Every row gives one point. Each copy is the shape, with its points in the same order, turned, moved and blurred by noise. Say if it was mirrored as well.
In the rows, zero is written as 128.

Shape (6 x 3):
[[119 113 154]
 [158 155 173]
 [ 57 158 123]
 [150  84 161]
 [127 129 162]
 [142 160  91]]
Copy 1, 6 rows:
[[ 94 112 146]
 [ 67 163 120]
 [147 140 197]
 [ 68  85 115]
 [ 84 129 145]
 [150 155 108]]
Copy 1 is: mirrored
Copy 2 (6 x 3):
[[103 106 138]
 [145  86 176]
 [100 190 147]
 [102  74 125]
 [107 104 151]
 [171 147 111]]
Copy 2 is: only turned
Copy 3 (6 x 3):
[[151 105 137]
 [134 139 185]
 [190 158  89]
 [126  77 149]
 [155 118 149]
 [106 166 108]]
Copy 3 is: mirrored

Shape:
[[120 150 118 146]
 [136 146 177 130]
 [107  49 168 126]
 [120 150  86 128]
 [122 154 168 154]
 [118 167 152 144]
 [169 153  59 132]
 [122 167 163 154]
 [135 112 169 144]
 [112  78 160 169]]
Copy 1, 10 rows:
[[146 150 104 148]
 [115 132 143 188]
 [122  42 140 139]
 [145 164 104 115]
 [138 134 122 194]
 [144 154 126 180]
 [106 185  74 102]
 [141 148 123 195]
 [114 100 123 174]
 [137  66 101 165]]
Copy 1 is: mirrored
Copy 2, 10 rows:
[[137 136 122 167]
 [125 136 176 132]
 [ 70  78 126  99]
 [163 131  93 158]
 [114 138 172 157]
 [137 138 162 166]
 [179 174  71 143]
 [123 146 172 168]
 [ 94 127 152 119]
 [ 62 111 130 133]]
Copy 2 is: mirrored
Copy 3, 10 rows:
[[124 105 138 158]
 [134 100 190 121]
 [ 91 149 143  58]
 [144 105 106 162]
 [110  97 184 143]
 [122  84 169 150]
 [179 140 108 189]
 [115  86 185 151]
 [112 129 177 112]
 [ 73 147 155 104]]
Copy 3 is: mirrored

Shape:
[[137  90 134 107 110  78]
 [110 143 178 120 151  72]
 [114 122 154 131 110 120]
 [112 106 166  77 150  96]
 [106 126  85 121 124 117]
 [187 130  87 179 184 167]
 [100 110 135 119  96 101]
 [190 155  51 129 101 171]
 [106 112 164 124 145 130]]
Copy 1:
[[108  94 130 157  95 190]
 [127 115 151 185  75 116]
 [116 138 143 160 126 147]
 [ 75 107 138 162  81 136]
 [124  98  87 153 144 141]
 [176  70 143  65 171 113]
 [113 125 119 181 123 171]
 [171 121  67  52 161 163]
 [100 122 155 157 125 127]]
Copy 1 is: only turned
Copy 2, 9 rows:
[[106 130 130 115 178 115]
 [119 170 146 158 125  80]
 [136 114 144 142 130 120]
 [ 86 133 111 148 133  84]
 [111 138 124 150 145 178]
 [202 166  56 108 113 184]
 [110 110 154 148 155 132]
 [143 130 105  65 110 231]
 [136 115 112 162 120 107]]
Copy 2 is: mirrored
Copy 3 (9 x 6):
[[160 170 105 178 101 121]
 [132 190 175 155 127 127]
 [143 132 130 150 122 147]
 [165 182 147 138  90 132]
 [141 118 118 128 105  85]
 [125 161  59  67 199  90]
 [149 121 128 170 103 125]
 [ 96 117  26  82 127 111]
 [165 151 145 131 135 140]]
Copy 3 is: only turned

Shape:
[[172  88  78 128 112 153]
 [165  63 120 136  87 155]
 [136 144 121  60 106  70]
 [ 87 139  97 114 133  64]
 [ 87  96 160 117  88  98]
 [116 161 114 137 160  74]
 [118 134  78 128 169 144]
 [171  93 144 121 157 138]
 [130  99  85  81 149  81]
 [104 120 154 128 127 126]]
Copy 1 (10 x 6):
[[ 89  76 109 170 148 162]
 [ 80  68 150 144 142 181]
 [138  78  64  59 132 125]
 [144 139  79  98 169 103]
 [102 119 152  64 151 131]
 [181 135  91 116 147 116]
 [141 111 113 180 139  99]
 [152  61 149 143 135 156]
 [135  69  83 112 174  99]
 [131 120 154 100 126 128]]
Copy 1 is: mirrored
Copy 2:
[[126  53 157  75 124 149]
 [129  63 128  95  83 148]
 [163 186 172  80 127 112]
 [164 152 149 124 167  75]
 [157 143 105 127  92  98]
 [129 149 176 148 171 104]
 [128  92 136 112 199 130]
 [134  95 157 129 126 186]
 [193 116 171  98 158 128]
 [126 137 111 136 130 126]]
Copy 2 is: mirrored
Copy 3:
[[168  91 136 155 107 165]
 [127  88 127 188 104 156]
 [129 102 185 100 145  69]
 [143 120 117  74 162  85]
 [ 74 111 113 134 152  96]
 [160 167 127  90 162  95]
 [166 131 130  93 159 174]
 [148 136 158 179 161 148]
 [172  82 150 111 175 105]
 [ 98 140 127 132 158 130]]
Copy 3 is: only turned

Shape, 14 rows:
[[163 112  91  80 125 119 103 112]
 [101 120 150 110 128 161  62 155]
 [144 121 162  92 175 175 116  85]
 [185  94 147 145 140 147 144  84]
 [139 125 106 117  82 110 119  55]
 [120 144 105 125 104  95 135 113]
 [171 138  98 146 140 102 163 150]
 [137 154 167 109 116  98 107 104]
 [131 112 133 122 180 123  97  84]
 [ 69 122 136 133  71  99 172 171]
 [124  87 119 174 162 144 133 100]
 [145 166 171 164 103 126 152 171]
 [148  54 150 108  86  97 145  63]
 [128 160 162 148  82 184 119 181]]
Copy 1, 14 rows:
[[129  69 149 153 169 142 134 117]
 [125  97  81  89 162 106 183 134]
 [141 139 133 113 190  75 124 140]
 [137 135 132 133 190 147  88 187]
 [124 112 140 108 163 186 102  93]
 [108 102 143 131 117 167 135 117]
 [113 114 147 163 105 156 122 167]
 [154  98 139  77 117 137 108 131]
 [111  96 113 131 163  99  84 124]
 [ 63 129 171  72  89 175 186 140]
 [ 75 140  99 137 159 140 106 159]
 [142 157 134  97  82 154 145 186]
 [ 97  94 176  87 190 189  94 147]
 [155 165  99  88 112 143 200 177]]
Copy 1 is: only turned
Copy 2:
[[140 162 192 118 124 152 128 147]
 [140 145 132 128 130 104 172 201]
 [140 206 117  84 155 166 120 191]
 [138 176 131  79  94 157  62 156]
 [100 172 172 136 140 112  73 120]
 [108 122 144 129 138 143 114 116]
 [114 113 141  87  83 183 123 113]
 [145 160 111 159 132 134 119 125]
 [148 178 130  74 152 137 130 136]
 [ 96  46 113 142 147 119 114 156]
 [120 146 118  36 121 122 103 150]
 [110 107  70 149  73 158 119 144]
 [147 144 161 113 148 110  20 143]
 [ 95 124  93 152  74 134 146 206]]
Copy 2 is: only turned

Shape, 14 rows:
[[141  96 116  92  98 148 142  79 121]
 [112 106 162  77 106 177 156 131  77]
 [104 136 169 153 142 151 142  96 154]
 [144 162 108 160 172  77 151 175 137]
 [ 95  81 129 113  94 134 133 115 112]
 [147 174 107 100  99 111 162 130 123]
 [123 173  94 127 177  99 129 175 173]
 [116 110 152  87  82 161  99  94 116]
 [139 174  79 180 183 167 127 151 176]
 [118 132 141  94 103 127  96 127  93]
 [124  88 108  97 124 160 124  98 120]
 [183 160  99 170 128 102 134 200 157]
 [185 153 131 124 168  94 129 151 119]
 [156 144 121 123 159 120 139 177 202]]
Copy 1, 14 rows:
[[ 83 109 136 110 128 161 102  73 112]
 [103 132 154 111 103 223 126 133 117]
 [130 170 160 175 156 143 110 103 109]
 [111 161  84 165 151  84  93 193 133]
 [ 97  98 162 128 113 149 138 107 123]
 [104 133  68 149  97 145  87 119 121]
 [101 184  84 165 144  88 111 157 180]
 [134 115 151 113 115 181 119  70 138]
 [105 216  72 146 197  98 143 126 133]
 [146 120 133 105  99 154 112 116 145]
 [ 80 128 148  97 140 152 122  92 131]
 [124 128  37 166 178 107 120 172 138]
 [124 143  90 124 159 123  56 176 140]
 [ 94 154  84 187 184 122 104 136 179]]
Copy 1 is: mirrored
Copy 2 (14 x 9):
[[127 112 170  95 109 186 102 126 156]
 [110 123 151 139 129 207  74 154 104]
 [130 171 174 149 133 134 135 170 155]
 [138 127  70 132 155 101 190 136 111]
 [112 143 138 122  83 175  96 139 147]
 [120 129 129  98 144 193 176 113 108]
 [163 153  59 109 172 144 185 139 145]
 [146 156 170 111 104 196  73 114 129]
 [151 144  99 166 201 123 181 102 192]
 [134 145 126 104 123 172  99 107 108]
 [126 128 142 117 123 170  87 126 169]
 [157 104  74 162 141 127 203  83 110]
 [165  96 106 101 170 123 162 123  99]
 [194 121  94 145 138 156 188 139 152]]
Copy 2 is: only turned
Copy 3, 14 rows:
[[150 148  69 154 115 133 159 103 169]
 [161 122 115 129 155 166 202 100 131]
 [106 180 154 152 159  99 140 107 142]
 [106 105 121 116 150  74  94 196 104]
 [142 134  87 164 117 128 155  81 112]
 [171 141  84 139 129  99 152 188 127]
 [129  88 133 139 169  38 101 175 121]
 [185 155 118 149 110 133 160  76 145]
 [113 125 141 173 198  89  51 172 155]
 [186 132 116 121 120 125 139 107 114]
 [143 117  85 158 132 129 140  84 161]
 [127  99 143 153 113 101  80 226 107]
 [134  97 132  96 121 102 113 183 149]
 [119  90 157 167 142  53 124 180 145]]
Copy 3 is: mirrored
